Each row of a before or after table is a point. The points were changed in one or more steps. Then noise was added and the rows were shuffled. The steps act on columns, c1 being the first. Write out the steps. A step turns or swaps two columns, mirrors them in a line or flattens them onto one, adds a multiple of one to another, or multiplies or shifts one. Angles are multiples of 10 degrees, from the lower column toward the higher: turns from -170 to 170, lines from 10 to 170 but not 90. Use the fewest steps. Two steps may share a column if one is a turn and the other turns, adds or multiplies; they go together, in the order done. Otherwise the lowest column goes first.

Before, 12 rows:
[[-19  -2]
 [ 38  16]
 [-10 -11]
 [ 59  13]
 [-11 -12]
 [ 45   8]
 [-25 -13]
 [-37 -12]
 [ 37  18]
 [-16  -1]
 [  1  17]
 [-15  12]]
After:
[[-16   3]
 [-14  -5]
 [ 44 -10]
 [-39   0]
 [-30  -7]
 [-15  -7]
 [ 60  -7]
 [ 11  16]
 [ 42   5]
 [-15   5]
 [ 38   2]
 [ -9  17]]
Steps: turn c1 and c2 by -20 degrees

Before, 10 rows:
[[  8  29  -3   8 -40  22]
 [-31   5 -27 -27 -30   8]
 [ 29 -21 -37 -15  -8 -11]
 [-10  31  35  -4 -20  -4]
 [ 32 -20 -30  57  52 -16]
 [ -7  13  -2  -5 -19 -10]
 [ 32 -15 -37   5  54  12]
 [ 20 -40   2  29  28  21]
 [-12   4 -11   4 -31  -8]
 [-29  51  22  30 -31  19]]
After, 10 rows:
[[-10  -5  -4   1  30   9]
 [ -7  12  29 -24  26 -33]
 [  4  29   6   0  37  33]
 [ 13 -18 -33  56  17  35]
 [ -7  10 -41  30   1   9]
 [-10   5  -6  10  19   6]
 [ 25 -39  12 -36 -25 -13]
 [-10 -63  54 -10 -28 -32]
 [ 25  -4 -19  27  36  -3]
 [ 19 -10  59 -12 -26 -27]]
Steps: turn c1 and c6 by -80 degrees; turn c2 and c4 by 80 degrees; turn c3 and c5 by -150 degrees

Before (8 x 11):
[[-12   0  -9  40 -29  12 -12 -35  26   4 -22]
 [  9  52 -15 -16  -6  -9   9  13  -2  28  42]
 [  4  54   2 -10  -9 -19 -17 -37  -7   7  11]
 [-15 -21  44 -10  26 -31 -18  -8  26 -27  26]
 [  9  44  15   1  -8  26  24  27 -30  -6  -5]
 [ 15  21 -10  55   9  22 -14 -24 -28 -27   1]
 [-31   2   9   2  31 -31   0  -6 -15  -8 -30]
 [ 36  23 -11  14  24   9  10 -12   8  -9 -18]]
After, 8 rows:
[[  4 -41   7 -13  -8 -22 -16 -28 -15   5  12]
 [  9 -28   3 -13  -9  26  24  20 -62  -5   1]
 [-15   6  22  11  26 -32 -17  -8  53 -27  37]
 [ 37  -2 -11 -11  26   7   9  -9  17 -10 -18]
 [-13  29 -14  -8 -28  13 -12 -26  52   5 -19]
 [ 14  28  -2 -24   9  23 -12 -16 -55 -29  -3]
 [-32  -1 -10   0  32 -34  -1  -5 -30  -7 -19]
 [ 11 -46  15 -14  -5  -7  10  10  -4  25  27]]
Steps: turn c2 and c4 by -130 degrees; multiply c4 by 0.4; flatten c3 and c11 onto the line at 60 degrees; multiply c8 by 0.7; multiply c9 by 2

Before:
[[ 21   6 -11   9  39 -12  -8   2 -26  51 -20  -7  35 -23   7 -11 -21  37]
 [-15  -9 -18  14  13 -18  13 -27  41   0  -8  17  -9  30  41   0  -7  -3]
 [ 22  17   3  25  31  -3  -4  -5  24   8 -28 -24 -12   9  24   0   1  18]
 [ -3   2   3 -26  10 -60 -29  19 -10   6 -29  50  11 -11 -19  22  11  -4]
 [-23 -29   1   1  12  -3  15 -30  31 -10   8  -1 -43  22  26  16  16 -51]
 [-25 -29 -10  23   7 -13   6 -43   8 -31  -4  26 -39  32   7   5  15 -21]
 [ 32  13  25  -1   9 -36  -2  -6  -1  35 -34  19  19 -15 -24  -7 -26   7]
 [  7  22 -13  -1  31  21  14  -6  21   4  -4  -9   4   2  10  -2 -28  36]
 [ -4 -25  19 -13  -3 -32 -18   8  -7   9 -40  27  23  32 -27  25  18 -29]
 [-17  -9   9  14   7 -15  31 -15  26  -8  -1 -19 -12  12  17 -22  11   7]
 [  3  -4  -6   7   6  17 -20 -15  21  23  -7  -2  -6 -10  28 -20 -14  40]]
After (11 x 18):
[[ 20   8 -11   8  38   1 -11   0 -25  52 -17  -8  37 -14   6 -11 -22  38]
 [-25 -27 -10  19   7   5   7 -42   7 -32  -4  25 -37  42   8   6  16 -22]
 [ 21  17   2  23  30   3  -1  -3  23   7 -29 -28 -13  18  23   0   0  16]
 [ -2 -26  21 -19  -1  -7 -19   8  -9   9 -42  25  21  42 -29  25  16 -29]
 [-16 -10 -17  12  11   3  12 -26  41  -2  -9  16 -12  39  40   1  -5  -2]
 [ -4   2   1 -34   6  -6 -30  20 -11   6 -30  51  12  -3 -18  21  13  -6]
 [-22 -30   4   0  13   1  15 -32  33 -11  11  -4 -41  33  27  14  18 -51]
 [ 31  15  25  -9   8   3  -1  -4  -2  37 -33  18  20  -4 -24  -8 -27   5]
 [-16  -9  13  10   5   0  33 -15  26  -8   0 -20 -10  20  18 -22  13   7]
 [  1  -4  -8  10   6   4 -21 -14  22  21  -7  -5  -5   1  29 -22 -14  40]
 [  9  21 -14   3  30   1  13  -6  20   1  -5  -7   2  12   9   2 -29  36]]
Steps: flatten c4 and c6 onto the line at 10 degrees; shift c14 by 10

Before:
[[-12  25 -35 -36  12  12 -28  30   8 -32 -14 -23  -2   6  10  21 -32 -21
   17  30 -19 -16  24   4 -14 -20  -2 -31  -4  21  11  -2  17 -17   0  13
    6  12  24 -21 -20   2  23   6   0  -1  15   2]
 [ -3  31  -1  -5  -2   0  15  16  20  -7 -28 -16 -23  -3   8  -6   9 -33
    8  17 -42  20  -4   8  20  16 -14  -1  17 -20  26   8 -17   3 -14 -36
   31  -1  -6  13 -32 -22  -2  17   1 -16  -4  16]
 [  1   9  -9 -19 -25 -24  -6  21  -6 -14  14  -7   2  27   4 -13 -24   0
    4  19 -26 -24 -22  18  28  -1  11  -8  19  21  15 -28  12 -22  22  20
   11   1 -15  10 -11 -11 -10  14  -4  27 -18  -6]
 [  2 -13 -12  -3   2 -13 -20  19  31 -28  20   0   6 -13   4  26 -22 -15
  -11  37  -9  10 -20   3 -11  19  10   8 -24  10   0 -22  10  17  -7  11
   -2  32  33 -36  -8   7  25 -21  19  -2  22  33]
 [-22  -5  10  -6 -26   8 -21 -14 -15  21 -15  10 -31   9  35  10  11   3
  -23   0 -18  -7  27  17 -27 -22 -12 -38 -14  -9   2 -25   2  17  11 -20
   -8  -6 -21   8  11  -4 -20  -9   3  21  35   9]
 [ -9 -11 -27 -29 -17  20 -15 -12 -10 -11  28   4   4  14  37 -21  15   3
    9  -8 -12  32  25  -4   1  31  -5   1 -25 -21   8  18  -8 -16  19  10
   -4 -11 -15 -21 -35  -2 -22  -3 -17 -20 -19 -10]
 [-36   9  -6  -9 -19  -2 -17  -1 -14  14  10  22  18  12   6  -2  14   3
   11 -19 -42 -11   4  23  11  -1 -25 -19  25 -15   4  -6 -18  26   3  13
   11  27 -15   0 -26  33  24  -4   8  -8   3   0]
 [-39   3  11  19  28 -26  22  -3  -9 -14  21 -30  -9  -4  20 -22 -16 -21
    0  33 -32 -23 -18   5 -23  -8  27  -8 -12   0  -5  24 -10   3 -25 -16
   13 -14  -1   0  -4  24 -17   8  18  24  24 -16]
 [-50  18 -25   3  23  13  14  19 -15 -11  12 -15  12  12  18  -2   3  18
   19  -4   4  17  16 -20 -22   9   6   1  18  16  11  -3  17  10   7 -15
   20  27  11   3 -18  -8 -11 -21  -4  14  34   2]
 [  0  23 -25  16  -1   2  23  22  22 -15  -1  20   0   7  11  26  13  15
  -11 -16 -30  21  15  20  13  -5   2  -9  -1  30 -11  24 -31  15 -26 -28
   35   4  -3  -1  11 -14  25  23  23  30  -3  -1]
 [ -2  -8 -17 -10 -18   0   2   1  24 -27  16 -11  -6   5   4  -5  21 -18
   27 -10 -42  -9 -26  -3  -9 -22 -15   0  21   6  -4 -10 -25  -7  -5 -33
   16 -10  -4  -9  15 -23 -19 -12   7  21 -16  -4]
 [ -5   6 -24  13 -22   1   5  33  31 -10 -10  10 -15 -15   1  -7  -6 -21
   11  20   1   8 -21 -27 -23  -9  29   3  10  -5  -3 -21 -25  -7  24 -37
  -17  15  -1 -12 -10  12 -15   8  18 -17  12  21]
 [-24  18 -14 -30 -13   4 -20  20   4 -23  12   0 -14  -8  -1  25 -11  -7
   30  -6  -6  17 -13 -16   1   4 -14   5  25  -9  31 -10   4  25 -12  -6
  -12  24   5 -10 -31  13  19  15   9  15  10  27]
 [-27  -2   5 -14 -19 -20 -27   7  19  16  -7  10  -9  -4  52  10  10 -32
    2  -3   1 -17  -4   4  23  27  -7   1   3 -22  -4   0   9  -7  12 -19
  -14   4  32   3   6 -11  18  16 -17 -12 -13 -10]]
After, 14 rows:
[[ -2  -7 -17 -10 -18   0   2   1 -26 -27  17 -12  -6   5   5  -5  21 -18
   28 -10 -42  -3 -26  -4  -9 -22 -15   0  21   5  -4 -10 -25  -6  -5  33
   13 -10  -4   0  15 -23 -19 -19   7  23 -16  -5]
 [  1   9  -9 -19 -25 -24  -6  21  -6 -13  14  -7   2  27   4 -13 -24   0
    4  18 -26  29 -22  18  28  -1  11  -8  19  21  15 -29  12 -22  21 -11
  -10   1 -15   0 -11 -11 -10  14  -4  -3 -18  -6]
 [-27  -2   5 -13 -19 -21 -27   8   2  16  -7  10  -9  -4  53  10  10 -32
    3  -3   0  10  -4   4  23  27  -7   1   3 -22  -4   0   9  -7  12  24
   24   4  32   0   5 -11  18  19 -17 -21 -13 -10]
 [-24  18 -14 -30 -13   4 -20  20   9 -23  12   0 -14  -8  -1  25 -10  -7
   30  -7  -6 -18 -13 -16   1   4 -14   6  25  -9  31 -10   4  24 -11   0
   10  24   5  -1 -31  13  20  31   9  33  10  27]
 [-22  -4  10  -6 -26   8 -20 -14  14  21 -15  10 -31   9  35  10  11   3
  -23   1 -18  -1  27  16 -28 -22 -12 -38 -14  -9   2 -25   2  17  11  21
   -9  -6 -20   0  11  -4 -20 -13   3  21  34  10]
 [ -3  32  -1  -4  -2   0  15  16 -37  -7 -28 -16 -23  -3   8  -6   9 -33
    8  17 -42 -31  -4   8  20  16 -14  -2  17 -20  26   8 -17   3 -14  27
    1  -1  -6   0 -32 -22  -2  17   1  15  -4  16]
 [-39   3  11  19  27 -26  21  -3  -6 -14  21 -30  -9  -4  20 -22 -16 -21
    0  33 -32  16 -18   5 -23  -8  27  -8 -12  -1  -5  24 -10   3 -25  22
  -14 -14   0   0  -4  24 -17  -2  18   8  24 -16]
 [-50  18 -25   3  23  13  14  20 -10 -11  12 -15  13  13  18  -1   3  18
   19  -4   4 -21  16 -20 -22  10   6   1  18  16  11  -3  17  10   6   8
  -23  26  11   0 -18  -8 -11  -2  -4  35  34   2]
 [-13  25 -35 -36  12  13 -28  30  -9 -32 -14 -23  -2   6  10  21 -32 -21
   17  30 -19  19  24   4 -14 -20  -2 -32  -4  21  11  -2  17 -17   0  -6
    4  12  24   1 -20   2  23  14   1 -20  15   2]
 [  2 -13 -12  -3   2 -12 -20  19 -14 -28  20   0   7 -12   4  26 -22 -15
  -11  37  -9  -5 -20   3 -11  19  10   9 -23  10   0 -22  10  17  -7 -14
   28  32  33   0  -8   7  25   2  19   4  22  33]
 [  0  23 -25  16   0   2  23  22 -42 -15  -1  20   0   7  11  26  13  14
  -11 -16 -30 -29  14  20  13  -5   2 -10  -1  30 -11  24 -31  15 -26  19
    2   4  -3   0  11 -14  25  26  22  59  -3   0]
 [-36   9  -5  -9 -19  -2 -17  -1  -3  14  10  22  18  12   6  -2  14   3
   11 -20 -42  15   4  23  11  -1 -25 -19  25 -15   4  -6 -18  26   3  -8
  -17  27 -15   1 -26  32  24  14   8 -23   3   0]
 [ -9 -11 -27 -29 -16  20 -15 -12   9 -11  28   5   4  14  36 -21  15   3
    9  -8 -12 -26  25  -3   0  31  -5   1 -24 -21   8  18  -8 -16  19 -21
   -7 -11 -15  -1 -35  -3 -21 -11 -17   6 -19 -10]
 [ -5   6 -24  13 -22   1   5  33  -1 -10 -10  10 -15 -15   1  -7  -6 -21
   11  20   1 -20 -21 -27 -23  -8  28   3  10  -5  -3 -21 -24  -7  24  32
   35  16  -1   0  -9  13 -15  18  18   3  12  21]]
Steps: turn c9 and c37 by 120 degrees; turn c22 and c36 by -160 degrees; add -1 times c22 to c46; add 0.7 times c38 to c44; multiply c40 by 0
